Each row is a point. The points of each table are mixes of a few directions, plus a little noise. How many directions does each table use, and how many do they share? Where both have some left over, give the other angles between the two spaces (their principal angles), to ten degrees, smallest first.
In the rows, 100 means zero.

First (5 x 2)
109; 110
167; 170
100; 100
57; 56
67; 64
Second (4 x 2)
158; 160
51; 50
106; 109
82; 83
Directions: first 1, second 1, shared 1

First (6 x 4)
62; 61; 100; 120
159; 159; 102; 70
173; 175; 102; 63
54; 51; 99; 124
79; 79; 100; 110
73; 73; 100; 114
Second (8 x 4)
63; 62; 101; 122
88; 88; 101; 105
194; 195; 101; 51
165; 167; 102; 70
77; 78; 98; 108
84; 83; 101; 106
81; 78; 102; 111
48; 46; 98; 127
Directions: first 1, second 1, shared 1

First (10 x 9)
118; 115; 140; 117; 120; 118; 91; 50; 94
103; 111; 98; 103; 104; 114; 74; 91; 108
93; 80; 102; 97; 92; 70; 155; 116; 85
106; 72; 102; 107; 84; 88; 147; 171; 98
94; 58; 46; 71; 134; 152; 105; 115; 60
99; 127; 121; 104; 102; 85; 86; 42; 106
99; 138; 112; 109; 86; 90; 49; 75; 133
71; 121; 51; 80; 73; 78; 49; 113; 130
121; 97; 138; 115; 119; 117; 120; 78; 84
97; 79; 86; 96; 87; 89; 126; 149; 99
Second (8 x 9)
80; 113; 102; 108; 109; 99; 104; 113; 106
102; 99; 100; 99; 99; 100; 99; 99; 99
195; 42; 90; 63; 60; 105; 82; 40; 74
25; 146; 108; 129; 132; 96; 114; 148; 121
76; 114; 103; 109; 110; 99; 105; 115; 107
164; 61; 93; 75; 73; 103; 88; 59; 82
99; 100; 100; 100; 100; 100; 100; 100; 100
59; 125; 104; 116; 118; 98; 108; 126; 111
Directions: first 4, second 1, shared 0; angles 70

First (8 x 14)
98; 62; 91; 101; 126; 97; 103; 88; 117; 91; 112; 84; 97; 96
97; 105; 120; 122; 75; 79; 101; 81; 86; 114; 120; 123; 89; 91
101; 124; 126; 137; 69; 77; 101; 78; 77; 127; 128; 145; 87; 75
108; 156; 80; 48; 89; 143; 96; 160; 95; 85; 31; 76; 124; 138
87; 63; 125; 66; 43; 87; 100; 86; 100; 64; 74; 35; 94; 195
103; 112; 100; 115; 107; 97; 101; 98; 97; 113; 112; 124; 98; 73
103; 85; 76; 108; 152; 109; 100; 104; 118; 103; 113; 107; 104; 59
104; 93; 82; 105; 137; 108; 100; 106; 112; 103; 106; 106; 105; 71
Second (10 x 14)
89; 49; 124; 113; 78; 69; 102; 57; 103; 91; 127; 82; 84; 126
84; 21; 131; 132; 84; 53; 104; 31; 106; 93; 152; 86; 75; 114
102; 109; 99; 93; 96; 106; 99; 107; 99; 98; 88; 97; 103; 108
109; 147; 81; 83; 114; 127; 99; 139; 96; 106; 72; 112; 116; 86
109; 159; 81; 69; 97; 135; 96; 152; 92; 99; 52; 98; 119; 109
92; 50; 118; 124; 95; 69; 103; 57; 105; 99; 137; 96; 84; 99
111; 156; 77; 79; 114; 134; 97; 147; 95; 106; 65; 112; 119; 86
105; 115; 88; 106; 123; 109; 99; 112; 101; 109; 101; 117; 105; 73
112; 151; 76; 89; 125; 130; 97; 140; 97; 110; 77; 121; 116; 68
86; 43; 127; 113; 73; 66; 103; 52; 101; 90; 128; 78; 82; 130
Directions: first 3, second 2, shared 2

First (10 x 24)
108; 92; 105; 108; 103; 49; 151; 83; 114; 101; 166; 93; 125; 126; 46; 51; 109; 97; 138; 146; 130; 136; 111; 123
142; 69; 133; 96; 78; 138; 94; 96; 159; 101; 85; 127; 68; 97; 135; 96; 93; 146; 95; 109; 59; 110; 80; 76
120; 97; 85; 113; 102; 72; 35; 107; 104; 85; 83; 150; 55; 69; 152; 121; 92; 102; 65; 60; 104; 73; 82; 54
92; 115; 150; 80; 108; 37; 92; 81; 130; 114; 113; 123; 117; 96; 70; 52; 100; 95; 113; 109; 120; 102; 105; 139
98; 95; 65; 111; 96; 151; 97; 116; 72; 91; 78; 83; 87; 98; 128; 141; 99; 99; 85; 85; 84; 90; 96; 74
73; 129; 117; 86; 115; 61; 67; 98; 89; 108; 81; 111; 109; 82; 95; 95; 95; 76; 88; 75; 120; 76; 106; 123
90; 108; 114; 86; 98; 134; 74; 108; 96; 108; 54; 100; 96; 86; 122; 124; 93; 102; 81; 77; 78; 79; 96; 102
108; 89; 75; 115; 95; 108; 131; 101; 89; 91; 128; 83; 104; 117; 89; 100; 106; 100; 113; 120; 105; 118; 102; 92
79; 117; 128; 82; 106; 91; 104; 95; 102; 115; 90; 89; 124; 101; 76; 85; 99; 91; 106; 101; 105; 95; 110; 136
93; 88; 30; 125; 95; 162; 158; 117; 46; 86; 122; 41; 114; 131; 87; 135; 107; 89; 113; 120; 97; 120; 109; 82
Second (9 x 24)
195; 81; 105; 71; 44; 109; 39; 122; 83; 110; 35; 56; 87; 77; 48; 101; 63; 95; 89; 41; 104; 116; 78; 105
32; 114; 96; 120; 139; 93; 143; 83; 112; 93; 147; 131; 110; 116; 137; 100; 127; 103; 108; 142; 97; 89; 117; 96
180; 84; 105; 76; 53; 107; 49; 120; 85; 108; 44; 62; 88; 80; 56; 100; 68; 96; 91; 50; 104; 114; 81; 105
76; 105; 99; 107; 114; 97; 115; 95; 104; 98; 117; 111; 103; 106; 113; 100; 110; 102; 103; 115; 99; 96; 106; 99
65; 107; 98; 111; 121; 97; 123; 91; 107; 96; 125; 117; 105; 109; 120; 100; 114; 102; 104; 122; 98; 94; 108; 98
40; 112; 97; 118; 136; 94; 138; 85; 111; 94; 142; 128; 108; 114; 133; 99; 125; 103; 107; 138; 98; 90; 115; 97
104; 99; 100; 99; 97; 100; 97; 101; 100; 100; 97; 98; 99; 99; 98; 100; 98; 100; 99; 98; 100; 100; 100; 100
43; 112; 97; 117; 134; 95; 137; 86; 110; 94; 140; 127; 108; 114; 132; 99; 123; 102; 107; 136; 97; 90; 113; 97
167; 87; 104; 80; 61; 106; 58; 117; 88; 107; 54; 69; 91; 84; 63; 100; 73; 97; 93; 59; 103; 111; 83; 103
Directions: first 4, second 1, shared 0; angles 70

First (8 x 32)
123; 103; 95; 125; 92; 103; 84; 116; 97; 94; 103; 69; 146; 97; 74; 130; 108; 86; 99; 73; 82; 123; 134; 96; 79; 35; 91; 76; 118; 128; 73; 61
90; 118; 150; 85; 107; 119; 94; 92; 78; 90; 128; 103; 57; 104; 127; 87; 124; 113; 113; 125; 77; 104; 58; 95; 136; 143; 123; 114; 114; 68; 114; 113
79; 75; 36; 113; 99; 59; 127; 91; 161; 132; 70; 138; 122; 98; 96; 80; 60; 108; 85; 93; 132; 74; 121; 109; 87; 98; 76; 101; 70; 104; 115; 127
80; 122; 119; 53; 130; 117; 100; 80; 27; 57; 98; 108; 15; 111; 94; 40; 97; 92; 111; 134; 118; 94; 73; 116; 118; 165; 135; 107; 64; 66; 142; 137
128; 93; 103; 134; 78; 101; 88; 121; 134; 119; 111; 73; 167; 93; 99; 158; 116; 97; 95; 71; 72; 117; 120; 85; 84; 38; 82; 88; 139; 133; 58; 57
136; 81; 115; 94; 76; 124; 88; 118; 94; 112; 99; 74; 128; 97; 121; 168; 113; 88; 89; 87; 105; 95; 91; 83; 77; 104; 91; 119; 118; 135; 62; 80
112; 113; 99; 81; 112; 117; 85; 104; 38; 62; 90; 75; 82; 106; 65; 89; 97; 73; 103; 98; 116; 112; 120; 110; 81; 88; 112; 84; 80; 111; 100; 87
51; 97; 79; 114; 106; 61; 131; 77; 173; 134; 101; 158; 86; 101; 128; 51; 82; 139; 103; 118; 94; 79; 79; 104; 138; 128; 93; 110; 95; 58; 137; 142
Second (11 x 32)
91; 118; 78; 101; 114; 114; 107; 127; 95; 92; 105; 109; 104; 84; 77; 105; 89; 88; 84; 91; 88; 107; 113; 110; 100; 100; 74; 89; 104; 125; 90; 90
105; 88; 115; 100; 90; 92; 97; 83; 102; 107; 96; 94; 97; 110; 115; 95; 108; 108; 113; 106; 107; 95; 90; 93; 101; 98; 116; 108; 99; 84; 107; 106
82; 137; 50; 103; 130; 128; 113; 155; 90; 82; 114; 119; 109; 65; 50; 113; 78; 74; 63; 78; 75; 114; 131; 123; 100; 101; 45; 73; 106; 152; 77; 78
132; 34; 183; 95; 47; 51; 78; 5; 117; 132; 76; 67; 83; 157; 186; 80; 138; 143; 163; 136; 145; 74; 47; 61; 100; 96; 194; 145; 88; 12; 139; 135
98; 105; 95; 101; 103; 103; 101; 102; 101; 99; 100; 100; 102; 97; 97; 101; 98; 99; 98; 100; 99; 100; 103; 102; 101; 101; 95; 97; 100; 104; 99; 99
120; 55; 159; 96; 64; 66; 84; 33; 112; 122; 83; 76; 88; 141; 159; 86; 125; 130; 142; 124; 129; 83; 63; 73; 99; 98; 166; 132; 92; 39; 128; 123
92; 117; 77; 101; 115; 113; 105; 124; 96; 91; 106; 109; 104; 85; 76; 106; 90; 88; 84; 90; 87; 109; 114; 110; 100; 99; 74; 87; 104; 124; 90; 89
112; 76; 132; 98; 80; 81; 91; 62; 106; 111; 91; 87; 94; 123; 131; 93; 115; 118; 123; 112; 118; 90; 80; 86; 101; 97; 136; 117; 96; 66; 115; 113
74; 155; 28; 106; 145; 141; 119; 182; 86; 74; 122; 128; 113; 51; 26; 118; 68; 64; 48; 71; 64; 120; 144; 134; 101; 103; 18; 62; 109; 174; 68; 69
86; 131; 60; 103; 124; 123; 111; 145; 93; 84; 112; 116; 108; 74; 58; 108; 82; 79; 70; 83; 79; 112; 125; 118; 100; 101; 55; 78; 105; 140; 81; 83
108; 83; 120; 100; 87; 90; 96; 76; 105; 109; 94; 92; 95; 114; 121; 96; 108; 110; 115; 108; 110; 92; 88; 91; 99; 99; 124; 111; 97; 78; 109; 108
Directions: first 4, second 1, shared 0; angles 60

First (10 x 32)
97; 101; 97; 101; 101; 98; 101; 100; 98; 102; 105; 103; 102; 99; 98; 101; 95; 102; 101; 102; 104; 97; 101; 103; 99; 98; 101; 103; 97; 100; 101; 102
143; 98; 125; 81; 81; 121; 81; 88; 129; 90; 38; 67; 85; 114; 143; 87; 174; 66; 67; 71; 52; 153; 90; 46; 124; 121; 91; 45; 126; 93; 110; 74
68; 101; 82; 115; 113; 85; 113; 108; 79; 106; 145; 124; 111; 90; 69; 109; 48; 124; 123; 120; 135; 63; 107; 138; 83; 86; 107; 140; 81; 105; 93; 118
101; 100; 101; 99; 100; 100; 98; 100; 101; 100; 98; 99; 100; 101; 102; 99; 103; 98; 100; 99; 99; 101; 100; 99; 101; 100; 99; 98; 101; 99; 100; 98
83; 101; 90; 108; 108; 92; 107; 106; 89; 105; 125; 113; 105; 94; 82; 106; 70; 114; 112; 112; 120; 79; 103; 122; 90; 92; 105; 122; 90; 103; 96; 111
63; 100; 78; 116; 116; 82; 115; 111; 74; 109; 156; 128; 113; 88; 61; 110; 35; 130; 127; 124; 143; 55; 107; 146; 78; 81; 108; 148; 78; 107; 90; 122
148; 98; 130; 76; 77; 125; 77; 86; 134; 89; 27; 62; 82; 117; 151; 86; 186; 62; 62; 66; 43; 161; 89; 38; 129; 125; 88; 34; 130; 91; 113; 70
94; 100; 96; 105; 102; 97; 103; 103; 96; 102; 110; 105; 102; 97; 93; 101; 88; 106; 106; 105; 107; 91; 102; 108; 97; 97; 101; 108; 96; 101; 99; 104
110; 99; 106; 95; 95; 105; 95; 98; 107; 98; 84; 91; 97; 103; 111; 97; 118; 92; 92; 93; 87; 113; 97; 87; 105; 105; 97; 88; 107; 99; 103; 94
91; 100; 94; 105; 105; 95; 105; 103; 94; 104; 116; 108; 104; 97; 88; 102; 82; 108; 108; 107; 112; 88; 103; 112; 94; 96; 103; 114; 94; 102; 97; 107
Second (10 x 32)
105; 97; 108; 97; 97; 100; 106; 107; 118; 110; 97; 93; 98; 95; 106; 109; 86; 99; 103; 100; 94; 96; 108; 113; 109; 90; 97; 101; 90; 105; 85; 115
106; 93; 119; 90; 79; 115; 113; 111; 131; 133; 113; 87; 93; 97; 117; 128; 58; 104; 111; 92; 78; 107; 123; 114; 132; 100; 93; 93; 81; 117; 63; 125
101; 91; 115; 94; 87; 105; 105; 112; 132; 127; 110; 94; 96; 97; 111; 128; 58; 99; 105; 88; 79; 100; 123; 121; 135; 96; 94; 94; 77; 116; 60; 129
99; 105; 85; 109; 122; 84; 90; 93; 81; 71; 83; 108; 106; 99; 86; 77; 136; 95; 91; 110; 120; 89; 81; 96; 71; 92; 105; 109; 113; 85; 129; 85
73; 95; 87; 108; 103; 90; 70; 92; 84; 91; 124; 131; 108; 117; 83; 112; 89; 89; 88; 73; 95; 107; 103; 91; 125; 130; 105; 91; 99; 105; 87; 93
85; 107; 91; 96; 77; 129; 98; 82; 50; 99; 132; 107; 98; 122; 99; 94; 116; 114; 105; 91; 101; 136; 90; 46; 95; 152; 106; 85; 128; 99; 129; 54
89; 94; 95; 109; 116; 78; 81; 103; 113; 92; 99; 117; 107; 99; 89; 108; 88; 85; 89; 87; 98; 85; 105; 121; 116; 93; 101; 102; 87; 102; 80; 117
81; 91; 92; 112; 121; 69; 69; 104; 116; 89; 102; 128; 110; 102; 82; 114; 81; 79; 83; 78; 95; 83; 108; 127; 128; 95; 101; 102; 81; 104; 69; 123
116; 107; 112; 85; 70; 137; 132; 97; 87; 121; 107; 71; 89; 101; 121; 95; 107; 123; 119; 116; 98; 125; 98; 70; 84; 113; 97; 94; 116; 101; 122; 78
144; 119; 95; 101; 128; 93; 136; 99; 89; 68; 34; 62; 97; 71; 105; 38; 182; 112; 106; 163; 142; 73; 61; 100; 5; 40; 102; 129; 129; 65; 176; 80
Directions: first 1, second 3, shared 0; angles 70

First (11 x 32)
94; 118; 97; 90; 129; 93; 86; 115; 84; 107; 81; 102; 113; 139; 117; 114; 148; 110; 102; 116; 122; 58; 104; 74; 42; 88; 86; 112; 83; 133; 135; 113
97; 79; 86; 132; 68; 119; 116; 75; 114; 83; 130; 75; 90; 56; 82; 74; 54; 85; 110; 87; 91; 164; 102; 124; 163; 101; 134; 99; 130; 57; 86; 96
133; 89; 92; 109; 103; 93; 72; 110; 113; 83; 101; 111; 95; 108; 100; 121; 77; 99; 71; 76; 74; 101; 111; 100; 108; 108; 93; 93; 109; 92; 100; 83
81; 107; 93; 104; 121; 87; 119; 100; 74; 100; 90; 91; 94; 100; 98; 87; 136; 111; 107; 107; 116; 77; 96; 82; 61; 93; 127; 103; 79; 130; 133; 108
94; 119; 105; 94; 112; 103; 88; 107; 94; 113; 91; 104; 113; 126; 112; 111; 136; 107; 109; 116; 117; 76; 96; 84; 59; 85; 82; 109; 96; 117; 118; 111
91; 105; 118; 112; 54; 115; 134; 74; 107; 117; 120; 102; 79; 51; 76; 74; 62; 95; 125; 94; 86; 138; 80; 135; 144; 103; 112; 82; 113; 65; 64; 83
118; 109; 88; 114; 119; 100; 66; 110; 96; 93; 95; 104; 107; 129; 112; 121; 123; 107; 89; 97; 99; 82; 104; 82; 60; 85; 95; 106; 107; 111; 141; 98
132; 81; 112; 74; 104; 65; 99; 121; 106; 95; 84; 134; 76; 98; 91; 118; 67; 101; 60; 68; 59; 70; 104; 105; 118; 139; 85; 74; 77; 110; 63; 67
98; 125; 97; 109; 123; 97; 87; 107; 80; 108; 90; 103; 105; 126; 110; 108; 146; 113; 107; 108; 111; 66; 94; 79; 35; 77; 100; 105; 93; 128; 145; 104
79; 93; 123; 73; 69; 122; 118; 89; 124; 118; 110; 93; 115; 83; 100; 87; 69; 86; 118; 124; 115; 136; 99; 130; 165; 111; 73; 106; 111; 70; 37; 115
82; 76; 90; 94; 99; 108; 116; 93; 108; 85; 108; 75; 111; 86; 99; 83; 84; 90; 100; 110; 115; 129; 112; 105; 144; 109; 114; 113; 103; 87; 82; 120
Second (8 x 32)
124; 149; 143; 89; 87; 83; 105; 75; 95; 91; 105; 54; 109; 87; 98; 66; 110; 88; 79; 69; 76; 86; 127; 78; 116; 100; 90; 89; 122; 135; 137; 114
118; 138; 132; 92; 91; 87; 105; 82; 97; 94; 104; 64; 108; 89; 98; 73; 108; 91; 83; 76; 81; 89; 120; 83; 113; 100; 90; 92; 116; 127; 129; 112
115; 130; 126; 94; 93; 90; 104; 85; 98; 94; 102; 72; 105; 91; 98; 78; 107; 92; 87; 81; 85; 92; 116; 87; 109; 100; 93; 93; 113; 122; 124; 108
100; 100; 100; 100; 101; 100; 100; 101; 100; 99; 100; 100; 99; 100; 100; 100; 99; 100; 102; 100; 100; 100; 100; 100; 101; 100; 101; 100; 100; 99; 99; 100
114; 130; 126; 93; 92; 91; 103; 87; 97; 96; 104; 72; 105; 91; 99; 79; 107; 93; 86; 81; 86; 92; 115; 88; 108; 101; 93; 93; 113; 121; 122; 108
56; 5; 16; 121; 124; 132; 88; 147; 108; 117; 89; 191; 83; 129; 104; 168; 79; 123; 143; 162; 146; 129; 48; 143; 69; 99; 122; 122; 58; 30; 28; 72
85; 69; 73; 107; 107; 111; 96; 115; 102; 105; 96; 129; 94; 109; 102; 122; 94; 108; 114; 119; 115; 109; 83; 113; 90; 99; 107; 106; 86; 78; 77; 91
92; 81; 84; 104; 105; 106; 97; 111; 101; 103; 97; 118; 97; 106; 101; 113; 95; 105; 109; 112; 109; 105; 90; 109; 94; 100; 106; 104; 92; 86; 86; 95
Directions: first 5, second 1, shared 0; angles 80

First (9 x 32)
139; 135; 112; 112; 83; 106; 97; 134; 90; 64; 86; 114; 83; 104; 82; 97; 84; 108; 104; 72; 94; 117; 114; 89; 96; 77; 54; 125; 108; 145; 98; 110
73; 63; 106; 116; 113; 90; 101; 82; 115; 115; 112; 86; 109; 79; 79; 99; 101; 88; 115; 130; 112; 83; 119; 121; 112; 121; 119; 83; 104; 73; 115; 101
87; 110; 82; 82; 100; 111; 102; 68; 102; 92; 94; 101; 102; 95; 119; 95; 103; 90; 98; 92; 79; 127; 106; 85; 88; 88; 100; 78; 104; 118; 85; 100
118; 137; 96; 86; 94; 118; 81; 141; 96; 90; 92; 86; 79; 77; 124; 93; 96; 98; 81; 86; 120; 115; 96; 86; 97; 89; 71; 112; 85; 131; 99; 95
96; 103; 94; 94; 101; 106; 92; 111; 102; 105; 101; 88; 98; 83; 111; 99; 101; 96; 91; 105; 112; 100; 99; 99; 103; 106; 103; 97; 96; 99; 104; 95
81; 58; 129; 129; 126; 74; 107; 74; 119; 122; 121; 84; 101; 103; 75; 92; 111; 83; 121; 136; 124; 61; 111; 134; 103; 113; 111; 97; 80; 60; 113; 102
81; 67; 87; 108; 92; 91; 118; 63; 98; 100; 101; 124; 130; 111; 71; 115; 94; 111; 119; 105; 62; 103; 112; 103; 110; 116; 137; 79; 141; 81; 101; 108
101; 126; 82; 69; 99; 114; 97; 91; 94; 102; 93; 99; 94; 110; 143; 96; 108; 98; 81; 84; 91; 121; 78; 79; 84; 83; 97; 95; 84; 116; 80; 92
127; 104; 111; 104; 92; 91; 105; 138; 84; 112; 101; 118; 104; 134; 96; 114; 100; 127; 92; 89; 107; 74; 67; 103; 108; 106; 109; 133; 99; 79; 104; 96
Second (11 x 32)
103; 116; 75; 76; 88; 119; 84; 144; 89; 111; 93; 94; 103; 78; 128; 112; 96; 114; 72; 94; 112; 106; 78; 85; 113; 117; 115; 103; 107; 98; 105; 88
95; 70; 147; 146; 122; 63; 131; 17; 121; 79; 113; 112; 94; 142; 46; 77; 109; 72; 153; 112; 77; 89; 141; 129; 75; 69; 71; 94; 88; 104; 89; 122
100; 101; 99; 99; 100; 101; 99; 101; 100; 100; 100; 100; 100; 99; 101; 100; 100; 101; 99; 100; 100; 100; 99; 100; 101; 100; 101; 100; 100; 100; 101; 100
102; 110; 84; 84; 92; 113; 89; 128; 93; 107; 96; 96; 102; 86; 119; 108; 97; 110; 82; 96; 108; 104; 86; 90; 109; 111; 110; 102; 104; 98; 104; 93
102; 109; 85; 85; 93; 111; 91; 126; 94; 106; 96; 96; 102; 87; 116; 107; 97; 109; 83; 97; 107; 104; 87; 91; 108; 110; 109; 102; 104; 99; 104; 93
94; 66; 154; 152; 126; 59; 135; 5; 123; 76; 115; 114; 93; 147; 39; 74; 110; 68; 161; 113; 74; 88; 147; 133; 71; 64; 68; 92; 86; 104; 88; 125
101; 108; 87; 88; 94; 110; 92; 123; 94; 105; 97; 97; 102; 89; 115; 106; 98; 108; 85; 97; 106; 103; 89; 92; 107; 109; 108; 102; 103; 99; 103; 94
101; 107; 88; 89; 94; 109; 92; 120; 95; 105; 97; 97; 102; 90; 113; 105; 98; 107; 87; 97; 105; 103; 90; 93; 106; 108; 107; 101; 103; 99; 102; 95
101; 110; 85; 86; 93; 112; 91; 126; 93; 107; 96; 96; 102; 87; 117; 107; 97; 109; 83; 96; 107; 104; 87; 91; 108; 110; 109; 102; 104; 99; 103; 93
102; 113; 79; 80; 90; 116; 86; 137; 91; 109; 94; 95; 103; 82; 124; 110; 96; 112; 76; 95; 111; 105; 82; 87; 111; 114; 113; 103; 105; 98; 105; 90
98; 90; 116; 115; 107; 88; 110; 72; 107; 93; 104; 104; 98; 114; 82; 92; 103; 91; 118; 104; 92; 96; 113; 109; 91; 90; 91; 98; 96; 101; 97; 107
Directions: first 5, second 1, shared 1

First (9 x 32)
101; 139; 148; 95; 132; 71; 106; 117; 148; 100; 99; 104; 92; 109; 66; 86; 152; 100; 86; 93; 81; 114; 55; 80; 109; 69; 140; 105; 102; 166; 68; 155
61; 88; 69; 115; 94; 127; 94; 79; 98; 51; 92; 102; 70; 109; 113; 42; 87; 109; 100; 85; 125; 135; 80; 101; 92; 141; 129; 105; 64; 96; 86; 92
121; 87; 123; 113; 85; 89; 92; 100; 150; 118; 112; 135; 116; 101; 95; 133; 114; 118; 104; 94; 89; 81; 92; 111; 115; 59; 96; 76; 117; 133; 111; 119
86; 104; 95; 74; 96; 85; 131; 120; 85; 95; 114; 97; 83; 84; 93; 102; 69; 115; 77; 118; 120; 91; 103; 102; 84; 127; 65; 100; 120; 80; 113; 68
84; 104; 95; 87; 97; 106; 115; 90; 95; 97; 100; 92; 101; 99; 115; 78; 94; 107; 108; 94; 86; 96; 116; 114; 102; 109; 95; 98; 88; 92; 90; 105
109; 73; 91; 119; 91; 139; 66; 70; 99; 91; 60; 104; 136; 120; 76; 111; 105; 86; 115; 79; 79; 115; 96; 113; 104; 74; 78; 134; 99; 104; 105; 78
92; 96; 70; 128; 99; 102; 83; 100; 81; 85; 124; 97; 59; 96; 149; 73; 93; 95; 108; 107; 145; 114; 102; 79; 98; 145; 164; 69; 64; 76; 99; 113
142; 122; 129; 91; 116; 67; 99; 129; 92; 147; 113; 89; 116; 91; 92; 153; 120; 81; 98; 122; 89; 73; 113; 82; 106; 71; 97; 94; 129; 101; 109; 117
105; 89; 81; 76; 89; 114; 113; 95; 52; 116; 86; 78; 127; 93; 100; 122; 67; 91; 105; 109; 85; 80; 143; 119; 92; 108; 36; 121; 118; 51; 119; 53
Second (8 x 32)
95; 108; 103; 101; 91; 82; 116; 97; 128; 102; 128; 121; 88; 101; 119; 92; 118; 123; 105; 100; 97; 82; 95; 111; 108; 100; 115; 71; 86; 105; 93; 130
124; 88; 120; 90; 100; 103; 89; 105; 100; 130; 83; 93; 137; 91; 85; 135; 85; 84; 104; 95; 73; 88; 128; 106; 108; 65; 69; 105; 132; 114; 114; 87
119; 107; 135; 112; 104; 63; 100; 133; 151; 111; 128; 132; 80; 93; 84; 129; 118; 119; 79; 113; 125; 93; 63; 79; 103; 76; 122; 70; 125; 144; 110; 124
70; 76; 88; 105; 86; 127; 95; 78; 120; 66; 84; 114; 98; 104; 95; 64; 78; 111; 100; 75; 100; 123; 92; 118; 100; 109; 96; 104; 90; 119; 95; 84
81; 118; 95; 71; 108; 92; 132; 111; 74; 95; 104; 79; 87; 92; 100; 83; 85; 105; 87; 112; 103; 97; 107; 101; 87; 126; 79; 112; 103; 78; 95; 86
95; 147; 124; 76; 120; 86; 144; 113; 85; 123; 103; 67; 98; 109; 112; 92; 131; 129; 104; 119; 81; 82; 97; 94; 95; 86; 95; 119; 93; 89; 78; 137
125; 57; 42; 167; 102; 162; 5; 62; 38; 74; 51; 83; 115; 127; 98; 109; 105; 26; 127; 84; 127; 152; 96; 72; 98; 118; 143; 139; 64; 61; 111; 62
89; 97; 93; 79; 89; 86; 120; 101; 103; 100; 120; 109; 97; 84; 108; 95; 80; 103; 95; 101; 94; 82; 122; 118; 101; 119; 80; 79; 106; 90; 105; 89
Directions: first 6, second 6, shared 4; angles 30, 40
